Each wall is flat, endless, passes through zero and stands at right angles to its row. A trip goes straight from one point to another. Which walls does it cross, in order?

Walls:
(1): [  7 -19]
(2): [  7 -51]
(3): [-8 83]
(4): [57 -3]
(5): [15 60]
Trips:
[-53  16] to [-33  21] => none
[-11   6] to [-23  48] => none
[-15  38] to [-76   8] => 5

Walls:
(1): [-69 -34 -19   1  33  14 -16  -3  29  16 -19]
(2): [ 25 -25 -15 -28  35  20  56  61 -37  44 -30]
(3): [ 17 -77 -37  -9 -49 -23 -26  43 -27  14  34]
(4): [ -7  22  12 -60 -29 -15 -11  20  16  11  63]
Trips:
[ 18 -23   0  33   0 -63 -44  86  -6  21  -1] to [-30 -47 -10 -14 -44 -49  12   5 -23  64  36] => 1
[ 45 -18  61  19  38  61 -23  52 -57 -71 -37] to [  9  -8 -23  -3   6  19  -4 -52   3 -29 -12] => 2, 1
[-24  29 -23   6 -12  17 -35  95   6  28  -2] to [ 17 -16  10 -31 -21  22  29  33 -37 -68  -4] => 1
[-57  -4 -12 -44  -4 -33 -31  12  -6  29  46] to [ -9 -21  13  17  81  -6 -91  10 -15  31  54] => none
[-17  23  -2  29  -7  -9  25  45 -70  47 -41] to [ -3 -36 -57   0  -3 -57 -34 -58  25 -43 -45] => 1, 2
[ -4 -35 -36  49  23   8  -2  12  33 -17   1] to [-33  22  61  -2 -26 -37 -28  -4   8  -4  81] => 4, 1

Walls:
(1): [-37 -29  50  -8  22 -18  28 -42  26 -19  12  30 -24  59  18  48 -17  35
  20 -60 -12   1 -57  19   4  10  12 -13  21  20 -28  31]
(2): [ 24   7 -22  65 -50 -15  -9   3   3   0  11 -38  39 -12 -22   8  31  17
 -45  24   6  22  27   4  -8 -18  -1   1 -19  -1 -18  22]
(3): [-22  71  -9  30  22  47  24   4  33 -14 -54  10  24  65  78  50  19  40
  24 -48 -16  36   6  22 -27  -1  18  -8 -16 -40  12  -7]
(4): [-12 -28  21   5  32 -19  25   7 -14 -50  33 -25  -1  24   6  -1 -27 -62
   7 -30 -10  21 -19 -36  84  19 -53 -25  -3 -17  -2  35]
(5): [ 39  -3 -80   3  -8  -1 -56  -8   3 -34 -13 -15 -63 -35 -39  18  36 -38
 -26  20 -19  -6 -44  35   0 -25  33  33   4  29   7   2]
(6): [ 79   9 -22 -39  29 -53  -5  39  10  20  11  71 -67 -22 -20  28  -8 -21
  37  20  -9  26  65   0   8 -16  19 -20  58 -17  34   1]
Trips:
[ 15  22 -13   9 -21  23  18  29 -29   1   1  28   2 -11 -25   7 -16  -4
 -30  -4 -14  -5 -50 -23 -66 -16 -14  22  23  11 -22  17] to [-14  11 -57  26  33 -60 -10 -46 -23   3  55  34 -36  67  27 -20 -48 -33
  38 -39 -37  -9 -30 -25 -12  -2  12  20  53  10   3 -41] => 1, 2, 6, 4, 3
[ -4 -19 -15  19  13  61  43  26  -9  41 -12  49   9  -3  -7  -8   7  16
   4   3 -36 -45 -25 -69 -21   2  23  77 -18  35 -15 -76] to [ 11 -11  -7  54  16  31  61  14 -20 -44  31  19  23  15 -35 -44  46  51
 -16  21  -3  58  80  56  -8 -32  11 -30  -2  25  22  69] => 2, 6
[ 29 -19 -26 -30  -7 -13 -37  -2 -10  26 -28  -5 -11 -40 -31 -31  -7 -22
   6  25   2  19 -40  18 -22 -39  33 -26 -21 -26  31  11] to [-30 -46  26 -12   9  42 -53 -37  78  11  38   1 -20  -7 -17   9 -36 -12
  -3  51 -28 -50  28 -22 -19  10  17  -3   8  12 -43 -27] => 2, 1, 6
[-26 -31  46   6  -2  -5   5   0 -23 -73  16  32  42   8  40 -14   4  18
  13 -27 -48 -29  23   4  26  19 -27  63 -28   6  36   6] to [-18   8 -50  54  26   5 -29  -9  -5  33  25 -24 -22  -8  60  -1  24 -30
  16  27   2 -18 -26  18  69  20  45 -32 -16  31  42  34] => 5, 1, 2
[ 23 -23  -2  75 -28  12  28 -46   5  -6  10  -4 -16  41  21  50  17  42
 -18  -2  -5 -38 -28 -84  44 -13  41 -14  29 -73  53  -8] to [-35  25  60 -62 -31  12 -13 -23   4 -14 -26 -37 -24  -6  26  32 -18 -35
  40 -19  21 -28   9 -23  24 -18   7 -44 -29  16 -60 -16] => 2

Walls:
(1): [-51  17  -4 -15  25 -25  26  10 -20 -12 -22  28   8  33 -15   0  -7 -19
  18 -18 -13 -23  38  18  19 -29 -74   0   9 -77   2   5 -22  20  21 -35
 -25  44  28  28  -3 -21   0  -2  35 -12   7  -1]
(2): [  8   8 -37  23  -8  58 -30 -18   5 -61  -4  30  29   2  27   1 -39 -21
 -20   7 -10   7  33   0  57   5  21  23  19  19 -21 -41  32  25  24 -17
   5  54  11  25 -10 -16  -9 -23  -3 -14  62 -31]
(3): [ 39  43 -11   6  -1  37  38  -2  22  22  -8 -16  11 -22  -3 -29  -2   6
  -7  68  25   0   4 -33   5  15 -28  33 -30  29 -36 -51  18 -13 -29  26
   2 -19 -26 -34 -23   3   8  21 -20 -25 -11  46]
(4): [  6  12  -6 -17  32 -24 -66 -41   6 -40   1  -8  16 -10 -39 -19   3  27
  -5 -23  17   1  16 -22 -52  -1 -39  -8   5  22  67  10  32  11  -3 -20
  21  -9 -15 -35 -33 -11  16   0 -54 -53  12   0]
(5): [-22  -1 -66  62   3  47  11   7 -26  -7  17  38 -11   0  -5 -29  18 -16
 -54 -11  29   0   3  21 -34 -26  32  16 -62  -7 -36  -7  -4 -49  24   8
 -56 -20  23  -5  20  35 -14 -68 -15  52  23   2]
Trips:
[-39 -14  21  32  12 -23 -29 -46  37 -41   0 -21  48  20 -17 -40 -12  48
 -10 -22 -32 -24 -33 -37   8   1  30  32  22  35   0  23   5  28 -15  23
  17  28   4 -16 -19 -29  -1  -1   1  37 -53  42] to [  4 -13  18   3  22  34  33  -3 -36  35 -10  -9 -13  10  -8  -4   7 -21
 -17 -17  -4  23  -2   6  47  59 -38 -46  -4  20 -70  -4  21   5  11 -32
 -16  15 -28  48   9  30  47 -19 -30  11   7   5] => 3, 4, 5, 1
[-95  27   2   6  16 -52   0   4 -14 -11  -8  26 -35 -13  40  41 -13 -51
 -30  12 -23  -3   7   5 -14  12 -16 -16  22  52 -12  16 -26  24  39 -15
  35 -54  16 -38 -16  26  46 -31 -34 -27  15  16] to [-20  11  15 -20 -10  -6 -60  32 -77  36  13  23  -2  -6  37  25  16  47
  24   8   8  38   7  29  29  19  46   4 -29  16 -40 -51   4  48   6 -48
 -24  52 -12 -32 -12   4   2  -2 -27  24  25  -2] => 2, 1, 4
[-32  31 -13  20  50  12 -76 -13   1 -16  22  40  26  40  -3 -31  23  -5
  13 -35 -12 -22  24  -2 -18   5  26  19  38 -30 -36 -14  10 -25  12  -2
  -2  -7 -49  20  13 -42  50  12 -18  14  46   5] to [-18 -40   5   4  12 -43 -15 -15   6  35   2  19  14  -4 -36 -21  12 -41
  27 -31 -49 -36 -15  -8 -17  39  15 -41  21  -1  32  35  16  20 -10  -7
   9  13 -18 -19 -20   1 -18   3  -5  29   7  -3] => 5, 2
[ 17 -47 -19   2 -23  48  52  27  69  -5  -5 -20 -24  30  38 -27  37   7
  23  25  -2 -21  22  36 -24 -19   0  52  18  11  34 -11 -25   6   9   6
  26  31 -18  12  -7  -1  28   7 -62  -7   0 -39] to [-29  28  23 -44 -37  10   2   2  12  18 -17  24  27  49  42 -14 -24 -63
  49 -38 -24  -1   3   5 -26 -83  24   2   8 -24  13  48 -46  -6  23 -16
 -53 -34 -51  32  27   0  20  12  56   7  -5  24] => 1, 3, 2
[-11 -21   3 -40  56  50 -85   1 -14  48  12   8  63 -28  15   7 -46  16
  23  33  18  47   9  66 -12  28  -8  -1  42 -35 -44  -1  -7  37 -23 -17
 -26   6  15 -37   5 -61 -29 -30  17 -44 -31 -10] to [  2   5 -16  63  -3 -25   8   1  -7 -25 -35 -33 -12   1 -33  -9   3  39
   8  -4  24  -3 -10   0 -10  -7 -34  -6   4  25  65  25  -8  -3 -40   5
 -25  -3  37 -34   1 -17 -42  19   9 -11  -8 -12] => 2
[ 83   2 -22  29 -46 -36  11 -37   5 -24 -11  10 -43 -10 -10   7  12 -17
  -3 -38  34  14 -17 -20 -16  33 -14 -21 -10  -7 -38  29  -2  15  12   4
  27  -8  26 -25 -16  10  -4   7 -20 -36 -15  -9] to [ -8 -18 -22  34   8  33  21 -41   2   1 -15  -1  45  35 -35 -54  13 -36
  55 -17 -12  70  20 -25 -17  10 -15 -20  -5  36 -52  42  11  40 -21  34
 -16 -31  23 -17 -78  32  -3 -18   9 -37 -24  21] => 5
[-28  11  66  17 -27 -13  32   6  17   5  28 -37  12 -51 -50 -27  -9 -24
  12  20 -18  13 -77  21  10 -26 -30  26  24  18  57   8 -24  -1  -5  15
   0  24  14  39 -19   8  -8   2 -17  -6  36 -48] to [-12   0  33  65  45  18  47 -12 -17  18  -7 -10  33  16  26  26 -28 -10
  -2  24 -31 -65   8 -12  25 -56  20  -7 -36  15 -10  -2 -21  11  10 -40
  31  -1  -4   3  22  -8 -34   4   0 -13  23  14] => 4, 2, 3, 5

Walls:
(1): [ 12   6 -24 -16 -20   1  22  25  48  17  -5  -2 -85  23   9   9 -19  -6
 -47  15  26 -23 -11  12  10 -34 -14   7  -2 -28  20 -14  20  -2 -51  31
  14   5  25 -16 -17 -23 -37 -46  -4  39 -40  24]
(2): [-22  16 -71  11  24  42   2 -11  -3  54  27 -15 -10  40  20 -23 -22  39
  27 -20  62 -15  14 -16  27 -71 -11   2 -23 -11   9 -42  17 -10  43  37
   4  -1  13  14 -10   7 -35  26 -34 -15 -18   7]
(3): [-15   5 -26   6 -27   3 -14 -50   2   8   1  38   9   9 -35  -4 -48 -54
  42  37  45   7 -39  32 -16 -46   2  15 -10   7 -24 -49   2  -2 -13 -24
  15 -13  18  15  13 -47 -16 -14  -2   7 -35 -30]
(4): [ 45  -8  30 -32 -53 -24   7  -8  22   8  13 -13 -16   1  37 -13 -37  15
  13  -9  21  14  27 -42   1  20 -24 -14  22 -54 -30 -46   0  26 -43  20
  30  27 -22 -35 -18 -38 -12  15 -29  25  -5  -6]
(5): [-22  -9   5   3  15  11 -45  10  52  19 -28 -42  11  32 -29 -20   3  58
 -33   5 -10  -3 -10  -5  24 -15  -4  27 -52   2   9  27 -27 -40  -5  40
 -17 -29  -4 -51  27  16  11  32  10  29   0   5]
(6): [  0   1 -28 -34 -27 -20   7  -4  22   2   9  10 -10 -44   6 -32 -13  19
  -3  11 -17  26   3  18 -11   6   0 -17  12  20  25  22 -12  47  41 -28
  -4  37 -16  11 -54 -15 -24  18 -67  27  18   5]
(7): [  8 -28  -5 -39  14  -7 -75 -21  27  12   0 -38 -24  14 -37  49  54 -35
 -39 -11   7 -12  20 -23 -14 -27 -13  14  36  95  38  27 -26 -78   3 -49
  18 -23 -15   1  44  -3 -33 -15 -37  52 -24  14]
(8): [-16 -34   1 -50   8 -30  21  38  23   1 -17 -23  17  17  -5  -9 -46 -24
   2 -21   4  36  38  19  -6 -62   3  17  29  47  87  12  23 -16 -59  31
 -15 -13  -2 -26  -4 -19 -19 -26  71 -33  30  -8]
(9): [ 17 -19  -9  38 -25  14  35  54  -8  -1   6  32 -48 -39  21  17 -10   7
 -32  14  11  37  -3  12 -25 -12  16 -22  27  57  -6   7  13 -38   3  -5
  56 -23  -1  52  41  -1  21  18  16 -57  30  24]
(10): [-32 -17 -16  -4 -38 -34 -13   7 -16   1 -21  -8  -8   9   8 -13   5 -25
  -4  26 -21  51 -54 -61  10  23 -17 -20 -58   4  -4  -6 -33  84   1  -4
   8  48  -7  13 -44  20  -7  -2 -47 -37   0  -9]
Trips:
[ 38 -14 -30 -40  35  34  16  14 -57 -38 -38  21   0 -30  -1   9 -25 -10
  -5  13  -4 -16 -28  19  14  26 -25 -34 -32 -39  31 -83  -4   9 -28  14
  27 -11 -25 -13   7  28 -42 -22   0  -4 -15 -47] to [-20  16  13 -38  -8  25 -33  -3  29  32  38   2  65 -20 -39  -8 -61 -14
 -22  47 -15  -4 -35 -18  28  -2  12  19  18 -19  -7  26  15  18 -41   0
  -8  18 -34 -10   3  49   6   4 -12  53 -32  39] => 2, 5, 6, 7
[  2 -11  55 -36  26  -7 -16  -3 -43  34  -8  24  27 -19  -6   6 -40 -37
  32  13 -11  17 -14 -19  -7 -32 -22  44  19  59   1  35  -3  25 -13  41
  20  36  61 -19 -35  15  -3 -26  32 -10  10 -19] to [-21  20  23   4 -58  18 -12 -14 -41 -12 -14  17  19 -20  -5  24  41  -2
  18   3  24 -34   6  -1   6 -44 -18 -46 -10  27  44  -2  -7   2  54 -18
  47  -1 -18 -30   8  -7  24 -20  -3   9  -5 -41] => 7, 6, 9, 8, 2

Walls:
(1): [ -1  22  -8   0 -39  47  44 -26 -17   2   3 -23 -12 -16  17 -21  -3  -6
 -19  21  -8 -45   1   1  12  11  -3   1  24 -14  52  14   6  22  20 -22
   2 -14  -3   7   1 -43  25   3   9  -2  30  -2]
(2): [ 56 -21  -2  19   6  18 -10 -32 -29 -11  22  27 -17   8   6   3  -2   8
  -2 -42  12  11  -5 -35 -28  13   0  26 -25   0 -58  39   2 -53 -32 -48
 -24 -36 -30 -43 -44   4  16 -70   2  19  56   0]
(3): [ -9  26 -22 -12 -12  18  36  29   2 -66  26 -24 -35  -8   3 -13 -17  32
  24 -51  24  17  25 -16   8  41  -9  26 -44 -13  -8 -29  11 -40  14 -12
 -30  13 -19 -25  40 -16  -9 -16 -13  14  -6   8]
(4): [ 16  34 -15  17 -10  10  13  34 -52  26 -39  16  -7 -15  21 -24 -22  -3
  -2  72  18  14  -6 -56  30  12 -13  -6 -30 -41   6  59 -11  17  44   1
 -22   4   4  15   6 -16  12  11  33  16  11  -2]
(5): [ -2  50  58 -32 -36  47 -25  11  33 -56  12   7 -11 -12  -6 -39  14 -20
   6  -9  23 -22   6 -17 -34   4  18  29  10   5 -12  -7 -23  23 -57 -22
 -56 -36   5 -20 -36 -32 -36  23 -29 -10  -9  41]
(6): [-35   5  17  -2  -2  89 -29  -3  -7   4  21 -26 -13   1   7  36 -75   1
 -57 -10  14  12   1 -16  30 -22  15 -50 -60  27 -21  21  23   2 -19 -73
  12  -3  16 -15  15  -4  -2 -10 -13  12  53  47]
(7): [  7  23 -17  18 -10  38  19  30   1   9  60  -8  14 -21  -2 -24 -32  34
 -22 -25  -3  26   8 -29 -20   9  41  -4 -26  49  -9 -15  -9  14  14  -9
  27  16  10  53  -6 -17  19   7  10 -77   8 -16]
(8): [ 22  25  26   6 -17 -13 -15   0  11  11  40  15 -57  55   1  13   3  17
  43  12  38  17  15 -50  17 -18  12   4   9  11  -5  50  12  -6  22  10
 -26  61  -4 -24   8   3 -37 -29  17 -57  35  27]
(9): [-74 -18  15  17 -27 -21  -1 -22  -5   3  38  14 -44  21  10 -16 -13 -35
 -24 -15  48  24 -11  60  28  -4 -30  26 -20   8  38   7  17  -1  20  22
 -18   2 -10  15   7 -13  40  -4   9 -17 -18   0]
Trips:
[ 16 -29 -24  -4   0  -8   5  29   1 -16 -14  12  45  21  10  -9 -36 -50
  37  32  32  18  -2  25  48   5  16 -50 -18  30 -11  43 -15   3  20 -45
  21   7 -37   3   7 -11  27  16 -13 -29 -35 -35] to [ 24 -48 -47 -12 -55  69  -9 -34 -17 -34  41   2  17   1  17 -10  43 -15
  70 -36  -9   7   0  13  13  19  -2 -28 -21 -50 -25   6 -25 -39   6  10
   7 -11  14  14  10 -33  20 -52 -20  42 -26  47] => 3, 2, 1, 7, 4, 9, 5
[ 19 -10   2  29  56  -7  11  10 -38  13  -2  51 -31 -24  11  31  50  41
 -45 -24  38 -42  -5 -20  17  15  -6   9   8  -9 -13  17 -22 -20  27  49
 -29 -22  47 -45   8  35  -2  10 -46  49 -29  18] to [-23  28   0 -34 -16  26 -10 -18 -24 -43 -41  37  -1  39  55  23  10   7
  11  26   9 -26  15  -8  40  -1  -2  11  45  40  -2 -25   1 -20 -17  15
 -12  35 -20 -26  35   0  14  15 -17   1 -33  19] => 8, 5, 2, 9, 4, 1
[-10  12   3   4  41 -58  16 -15   0  15 -12  -6   8 -21  -9  -5  -3  60
 -43  57 -11 -28  14  -9  11  -9  31 -23 -19 -48  -1   5  13  42  28 -25
 -18 -28 -41 -17  18 -17  12 -27 -24   2   1  -1] to [  9 -12  22 -27  10  33  16 -11 -17   1 -11 -82 -13 -13  -2  28  20 -18
   2 -16  -6 -33  -6  -3 -24 -18 -38  12  12 -44   4 -19 -24 -56 -36  73
   5 -36  43 -32  58 -10   2  19  -3 -31 -16  -4] => 6, 3, 4, 5
